Each wall is flat, endless, passes through zero and stands at right angles to its row. A trip goes straight from one point to another. Which walls does it cross, in order?

Walls:
(1): -30 -39 3
(2): 39 29 -52
(3): 6 -52 95
(4): 19 6 20
(5): 18 -46 39
(6): 23 -15 -37
Trips:
28 -25 -6 to 80 -8 49 => 1
14 12 -22 to -9 18 -26 => none
10 5 14 to 54 -1 -7 => 2, 6, 3
22 0 -14 to 24 19 -2 => none

Walls:
(1): 7 19 33 27 28 60 -17 -35 12 -44 -9 34
(2): 19 -44 -5 -6 47 -6 -13 5 -3 -82 -59 -6
(3): 16 -25 23 -9 1 -43 -6 -14 44 35 16 56
(4): 20 1 53 -49 9 17 -48 -61 -20 -54 37 -3
(5): 79 21 -46 -3 -8 2 66 7 -9 -15 -7 -22
Trips:
-15 -20 -1 25 -20 24 1 24 -34 91 33 16 to -17 3 -31 -15 16 59 26 -25 9 -53 -40 14 => 3, 1, 5, 2, 4
46 -17 23 11 -21 20 -12 25 -41 -14 -3 66 to 28 -35 23 -48 37 2 -10 -20 10 26 -22 1 => 5
35 -30 40 -6 19 29 74 -12 36 28 -53 71 to -18 -16 -29 -13 -52 30 8 -14 -31 -41 3 23 => 4, 3
9 14 14 -42 35 -7 18 4 -4 -37 -29 -4 to 11 -46 -25 16 -25 39 -7 1 3 -39 -33 -9 => 4
15 40 -17 25 -62 33 43 -62 -50 5 -42 -2 to -16 -20 -32 12 20 -17 104 4 25 -30 -48 18 => 2, 1
2 30 -39 11 5 -19 -13 -8 -19 56 81 43 to 8 -84 29 28 7 -79 -41 -5 10 11 38 9 => 4, 2
50 20 -31 -20 29 17 -69 -8 -32 29 -32 -10 to 62 -91 -10 -6 16 6 4 12 12 24 -30 -3 => 1, 3, 4
-78 -29 59 -2 -25 71 21 43 55 12 -2 62 to -24 -22 5 -32 13 44 5 -1 -20 -25 93 5 => 4, 3
